Each row of a before or after table is a point. The points were changed in one or more steps. Then noise was added and the rows were shuffled. The steps act on how far a point lies along the listed directions, d1 being the first. What was done? A step turns or swaps two directions, mirrors them in a line or flattens them onto one, adds a multiple of one to another, or multiplies one. Angles are multiples of 10 degrees, from the lower direction toward the higher: turns from -170 to 170, lines from 10 to 170 but not 90. Use the fewest steps. Two steps may share a direction if one is a turn and the other turns, adds or multiplies; they go together, in the order done. Otherwise the lowest direction goes first.
In the rows, zero is written as 100.

Directions:
(1): 62 107
(2): 107 138
Before (10 x 2)
102 128

108 97

115 142

76 106

130 119

54 77

120 133

99 130

100 51

121 83
After (10 x 2)
115 49

98 38

102 140

117 112

112 132

82 144

105 85

65 138

103 134

122 81
Steps: add 1.5 times d1 to d2

Directions:
(1): 141 106 122
(2): 109 137 72
(3): 121 72 69
Before (14 x 3)
98 72 51

100 87 95

73 46 93

120 69 105

100 107 90

116 112 96

116 105 71

82 87 126

155 44 85

123 132 88

127 137 116

134 72 98

107 42 84

78 82 107
After (14 x 3)
138 72 113

104 98 112

119 126 59

83 88 130

130 77 158

112 105 80

104 101 43

121 69 122

125 129 92

169 67 130

99 77 173

98 114 93

127 129 137

73 69 116
Steps: swap d1 and d3; multiply d2 by 1.3

Directions:
(1): 133 124 98 136
(2): 134 97 133 73
(3): 127 74 62 91
Before (11 x 4)
149 113 120 100

142 102 136 77

95 79 107 77

80 94 121 86

79 126 195 83

80 104 83 93

83 138 146 132

70 98 59 94

133 79 117 65

138 115 117 94

99 98 99 89
After (11 x 4)
50 79 85 78

60 83 69 104

72 85 99 63

38 103 100 116

136 130 89 120

87 101 78 129

69 74 104 53

115 121 92 113

91 98 136 80

86 109 90 129

97 105 91 105
Steps: multiply d1 by 1.3; turn d1 and d2 by 130 degrees; multiply d3 by 0.4

Directions:
(1): 68 116 107 74 140 130
(2): 85 90 69 89 126 51
(3): 132 113 52 78 98 122
(4): 113 88 89 149 138 115
Before (13 x 6)
99 78 87 117 90 68

120 99 105 123 95 145

85 109 175 122 69 100

114 90 115 111 60 90

74 115 65 72 160 135

95 74 52 96 125 109

121 99 32 130 178 75

71 102 152 66 81 126

135 74 25 119 93 37

141 102 53 110 99 84

119 90 151 138 50 122

78 86 150 95 54 111

113 95 122 112 58 110
After (13 x 6)
76 92 104 77 86 77

62 105 112 48 69 68

105 113 98 83 94 143

111 78 90 111 72 91

98 122 108 70 81 107

107 102 98 81 64 86

128 71 87 138 94 106

109 110 103 105 91 81

107 111 102 69 63 111

56 125 118 71 152 106

114 102 98 84 67 105

73 73 96 94 115 122

90 94 87 141 150 134
Steps: mirror d1 and d4 in the line at 40 degrees; flatten d2 and d3 onto the line at 140 degrees

Directions:
(1): 143 82 66 130 80 85 74 79
(2): 74 133 72 135 114 134 73 110
(3): 123 74 128 91 99 133 62 136
(4): 61 60 108 132 108 65 89 118
(5): 95 89 49 55 120 87 88 123
(6): 91 137 118 82 79 64 54 98
Before (8 x 8)
104 111 98 114 88 141 74 115

67 183 145 75 109 137 132 84

111 109 95 106 104 114 117 91

80 146 136 91 66 86 99 91

57 153 137 101 113 94 128 111

113 72 114 78 116 135 74 149

139 102 62 44 100 125 76 121

84 93 74 115 110 119 64 132
After (8 x 8)
129 94 129 98 98 145 61 129

113 97 111 86 75 99 159 81

92 86 116 122 98 140 112 115

106 154 111 61 112 146 175 66

114 69 81 125 105 137 90 124

83 122 103 104 109 101 106 101

140 140 85 88 100 117 151 78

80 77 121 57 117 123 85 157
Steps: swap d1 and d4; mirror d2 and d6 in the line at 150 degrees; turn d3 and d5 by -30 degrees

Directions:
(1): 99 151 64 103 145 121 83 100 106
(2): 96 116 98 109 90 67 91 170 113
(3): 100 119 134 129 114 55 85 66 129
(4): 103 128 131 107 70 123 54 101 65
(5): 143 95 63 147 88 83 103 92 72
Before (10 x 9)
106 92 88 105 114 91 118 87 108

89 82 83 64 108 116 128 90 112

83 87 97 93 112 49 136 125 135

123 77 95 109 78 91 113 91 83

93 79 98 88 101 114 116 91 98

106 92 87 109 87 98 102 110 92

95 74 92 93 101 113 115 94 102

93 104 112 96 94 117 96 86 94

111 91 77 109 104 93 113 92 102

96 101 90 95 105 79 112 126 114
After (10 x 9)
100 79 77 107 119 90 122 97 118

99 111 125 109 80 109 79 89 82

92 94 72 91 131 92 126 94 130

102 58 68 90 115 62 159 95 134

103 83 83 110 112 86 122 94 108

97 78 70 87 113 78 136 120 118

100 48 29 92 143 45 193 111 148

96 84 76 92 134 83 141 89 133

96 113 83 99 105 107 98 112 102

115 124 73 108 123 102 98 97 99
Steps: turn d1 and d5 by -110 degrees; flatten d2 and d3 onto the line at 140 degrees; multiply d4 by 2.5

Directions:
(1): 147 127 107 112 148 104 82 96 143 99 125
(2): 85 73 165 139 123 104 108 117 93 76 93
Before (11 x 11)
115 78 194 147 161 102 106 107 124 42 100

64 75 177 135 103 107 100 124 87 72 74

48 75 48 60 22 89 123 70 29 131 55

147 107 84 98 150 106 66 102 131 96 118

58 70 116 112 91 125 99 95 81 77 77

104 143 43 74 74 97 107 92 93 124 92

129 109 73 78 92 92 86 107 132 89 94

93 104 121 84 113 96 96 116 119 95 94

95 109 88 100 107 106 102 100 93 91 70

37 75 85 74 27 95 127 106 43 127 40

115 69 159 145 133 99 100 102 104 81 114
After (11 x 11)
47 70 57 61 25 91 120 76 24 129 50

91 110 87 94 104 111 106 97 96 91 72

93 105 117 87 113 97 96 114 117 96 92

139 91 120 118 128 98 93 87 117 96 131

73 93 78 95 89 128 99 84 94 86 85

101 115 110 97 99 99 83 108 111 96 90

83 111 90 104 79 102 108 97 70 105 84

44 86 67 62 30 90 124 100 50 137 50

136 92 106 108 154 103 73 108 120 88 112

124 93 94 90 94 89 94 115 120 75 81

153 119 128 116 159 93 94 87 140 62 115
Steps: flatten d1 and d2 onto the line at 20 degrees

Directions:
(1): 142 123 77 57 100 82 123 78 103 74 103 53
(2): 98 132 97 88 96 41 109 137 130 125 72 122
(3): 120 156 97 130 84 103 103 83 106 83 145 140
(4): 127 90 34 115 69 111 70 92 101 134 83 103
(5): 93 71 85 155 114 67 121 73 140 76 96 87
Before (13 x 12)
136 139 71 29 59 133 87 80 64 118 104 78

104 108 87 128 87 60 127 95 134 117 103 117

109 63 99 75 133 86 133 86 110 76 87 29

97 61 139 69 131 136 115 91 60 95 114 65

92 83 140 79 149 28 139 84 137 63 73 37

113 102 71 26 98 121 92 114 88 115 74 79

106 124 90 149 92 81 113 100 110 92 115 125

117 118 61 68 60 118 59 129 72 152 68 103

119 97 55 130 67 119 87 81 119 91 127 142

88 115 62 169 72 66 91 110 152 119 83 149

111 103 117 99 106 83 131 103 120 102 114 83

94 113 90 139 89 70 101 94 138 117 89 146

132 85 75 92 83 78 92 117 107 125 49 83
After (13 x 12)
95 124 91 122 84 69 98 105 133 126 85 151

111 90 66 45 104 105 98 103 103 108 72 74

131 121 64 57 69 120 98 64 84 106 104 67

96 51 137 80 136 140 115 79 62 89 119 60

93 132 66 147 68 68 86 128 143 132 81 158

119 100 57 123 66 124 84 83 112 91 130 141

94 100 146 55 142 37 130 99 125 76 73 44

106 121 88 108 80 60 123 108 127 127 96 125

132 90 74 94 83 73 93 119 109 129 46 89

111 68 102 64 126 98 127 92 99 80 90 31

108 131 91 139 89 83 108 107 101 97 110 131

113 111 119 95 106 87 126 108 117 103 115 87

116 108 54 92 66 99 69 116 91 143 64 99
Steps: multiply d2 by 1.3; multiply d5 by 0.4
